Each row is a point. Any point is a mix of the corners, with weights that add up to 1. It lies inside the corners' shape when no weight is negative. Say inside or outside, and name the corners with a negative weight.

Corners:
(1): [-2.8 11.3 -3.2]
(2): [ 0.6 -4.0  0.5]
(3): [-2.0 -2.7 -4.3]
(4): [-3.4 -1.4  2.2]
Points:
[  0.4 -11.9   1.3] => outside (1)
[-0.9 -2.6 -1.9] => inside
[-2.1  2.8 -0.5] => inside
[-2.8  4.5 -3.4] => outside (2)

Corners:
(1): [ 1.9  0.2  2.9 -4.1 -9.3  3.4]
(2): [-0.5  4.1 -2.3 -3.4 -6.8 -5.0]
(3): [-13.7  -0.5  -7.1  -0.6  -0.2   3.2]
(4): [ 5.0 -0.5 -1.2  5.6  1.1 -1.7]
(5): [  0.2   3.2 -10.0   2.7   1.8   1.8]
(6): [ 5.4  4.4  1.2 -4.0  1.9  1.5]
(7): [ 4.8 11.4  1.0  4.7  0.6 -3.1]
Points:
[-1.3  0.8 -2.3  0.9 -1.1  0.8] => inside
[ 2.3  3.2 -2.4  5.2  0.9  0.1] => outside (2, 6)
[-8.5  0.9 -6.5  0.0 -0.2  2.3] => inside
[-5.4 -0.3 -6.2 -0.9 -3.4  1.0] => outside (6, 7)
[ 2.3  6.7 -3.0  2.5  0.1 -0.9] => inside

Corners:
(1): [-2.7 -5.9 -1.7  6.4 -4.0 -8.5 -5.0 -1.1  0.7]
(2): [  4.0   7.3  -5.7   1.2  -0.1   5.6 -12.5   5.8   5.2]
(3): [ 4.8  3.2 -0.5 -1.3  2.4  2.5  1.1 13.3  3.0]
(4): [-0.7 -1.9  1.5  3.5  2.6  2.5  3.6  2.0 -1.8]
(5): [ 5.0  2.2  4.7  3.7 -0.1 -2.1  1.2  4.0  3.4]
(6): [ 9.1  1.0 -0.9  2.8 -3.5  6.2  0.5  9.5  3.8]
(7): [-8.7 -2.6  4.1  7.7 -8.7 -7.3 -1.7 -3.8 -3.3]
(8): [-8.1 -8.4  5.5  3.4 -6.2 -7.0 -7.5 -6.8 -1.4]
(9): [-1.3 -0.2  2.0  1.9 -1.0  1.5  5.7  2.7  8.3]
(10): [-3.0  0.5 -4.3 -4.3 -6.2 -5.1 -9.1 -6.7 -3.8]
Points:
[ 1.3  2.2 -1.1  1.6 -0.6  1.9 -2.9  4.5  3.9] => inside
[-1.1 -2.1  0.6  5.7 -2.9 -1.8 -3.2  0.9  1.8] => outside (3, 10)
[ 1.3 -0.5  0.0  2.6 -1.5 -0.2 -1.3  4.6  1.4] => inside
[-1.2  0.3  1.7  2.8 -4.5 -1.3 -0.8  1.6  2.4] => outside (1, 4)
[ 2.7  1.3  0.1  2.6 -1.4 -0.4 -0.8  3.9  3.0] => outside (8)
[-1.4 -4.0  7.3  5.2 -1.0 -0.1  5.3  2.1  0.4] => outside (1, 2, 10)
[-1.5 -0.2  2.2  2.4 -3.1 -1.2 -1.3  1.8  0.8] => outside (1)
